Every row gives one point. Each copy is the shape, with its points in the same order, stretched, turned, moved and blurred by noise. Say if it was mirrored as well.

Shape (6 x 2):
30  215
282  31
-65  61
-196  -239
-239  -249
177  -8
Copy 1 (6 x 2):
-112  46
-197  -235
56  33
295  -21
337  -17
-90  -176
Copy 1 is: mirrored
Copy 2 (6 x 2):
-216  -178
-327  39
-31  -12
216  234
282  286
-207  71
Copy 2 is: only turned
Copy 3 (6 x 2):
-295  239
-101  -169
-109  158
226  -61
270  -40
-43  -109
Copy 3 is: mirrored
Copy 4 (6 x 2):
300  29
97  -190
120  0
-170  47
-139  83
65  -145
Copy 4 is: only turned

Shape (5 x 2):
-95  10
159  121
-203  -202
-46  240
183  73
Copy 1 (5 x 2):
-130  89
186  -78
-379  44
109  182
176  -115
Copy 1 is: only turned
Copy 2 (5 x 2):
91  -118
-262  -34
327  -7
-143  -354
-263  32
Copy 2 is: only turned
Copy 3 (5 x 2):
-67  145
184  -166
-354  321
196  38
139  -203
Copy 3 is: only turned
Copy 4 (5 x 2):
46  -26
-199  8
179  66
-54  -216
-175  80
Copy 4 is: only turned

Shape (7 x 3):
-188  10  -159
-92  -13  70
-15  280  -32
-183  53  53
178  -54  249
59  -86  289
304  60  -169
Copy 1 (7 x 3):
-131  252  119
140  74  -41
-144  255  -418
129  185  -74
277  -323  -180
374  -248  -123
-295  -111  -125
Copy 1 is: only turned
Copy 2 (7 x 3):
193  139  -92
30  13  -152
-83  134  54
53  111  -195
-152  -171  -62
-135  -112  -201
35  -92  246
Copy 2 is: only turned
Copy 3 (7 x 3):
256  -136  -71
-20  -70  49
96  -115  -419
101  -146  -75
-267  9  195
-291  39  240
191  156  -205
Copy 3 is: only turned
Copy 4 (7 x 3):
81  62  246
4  -110  -2
-289  -134  181
-48  -174  100
-69  -140  -318
-31  -255  -294
-85  312  -118
Copy 4 is: mirrored

Shape (6 x 3):
-210  -35  -99
147  -84  98
245  -43  -183
-169  -161  144
-241  -63  -164
-169  64  -106
Copy 1 (6 x 3):
-86  125  316
57  147  -204
-210  -66  -341
122  364  241
-137  153  341
-63  26  227
Copy 1 is: mirrored
Copy 2 (6 x 3):
214  -37  -51
-85  130  218
14  380  -8
121  -98  248
299  65  -99
133  -11  -142
Copy 2 is: only turned
Copy 3 (6 x 3):
197  127  -56
-194  -155  -1
-94  -311  363
73  71  -284
280  88  -23
178  178  12
Copy 3 is: only turned
Copy 4 (6 x 3):
-284  -74  -58
134  30  68
-41  299  -138
34  -263  72
-315  -81  -69
-271  -7  -26
Copy 4 is: only turned

Shape (8 x 4):
-68  -291  -143  -60
3  178  -136  28
-35  188  -125  -123
181  102  -173  -27
-37  52  305  -80
-81  184  -137  127
-141  113  170  -76
311  -204  8  -24
Copy 1 (8 x 4):
85  -326  -347  -183
245  122  122  160
192  -61  141  126
122  -1  22  284
-229  68  72  -94
273  220  155  69
-44  46  123  -114
-175  -111  -283  169
Copy 1 is: only turned
Copy 2 (8 x 4):
-54  161  -183  -286
-67  -82  -171  266
107  -173  -219  165
-247  -208  -246  148
183  -231  296  -71
-55  43  -128  337
264  -136  153  39
-439  -206  -21  -235
Copy 2 is: only turned

Shape (8 x 4):
-131  125  -340  52
-385  78  157  -103
-78  310  -58  -86
-201  20  -59  -96
-91  -113  134  -106
-122  -220  204  43
40  184  -7  38
-196  232  -33  -13
Copy 1 (8 x 4):
-361  147  -23  -37
40  252  220  131
-84  73  -84  219
-131  106  152  34
101  6  140  16
155  56  138  -125
-8  22  -163  88
-104  199  -15  136
Copy 1 is: mirrored
Copy 2 (8 x 4):
160  354  94  38
129  -50  182  288
302  141  176  -52
140  74  49  186
49  -169  -72  248
-102  -266  -101  291
151  5  92  -48
209  115  181  43
Copy 2 is: mirrored
Copy 3 (8 x 4):
-215  282  -338  -170
-374  -220  -47  -204
-42  -69  -368  -255
-287  -27  -168  -51
-201  -164  77  120
-212  -121  316  123
57  -13  -149  -150
-149  -24  -237  -269
Copy 3 is: only turned
Copy 4 (8 x 4):
496  -103  188  -218
3  -349  -234  -68
421  -30  -185  53
151  -269  9  -67
-169  -181  -29  4
-392  -82  -4  -176
194  157  -108  -38
309  -84  -160  -79
Copy 4 is: mirrored
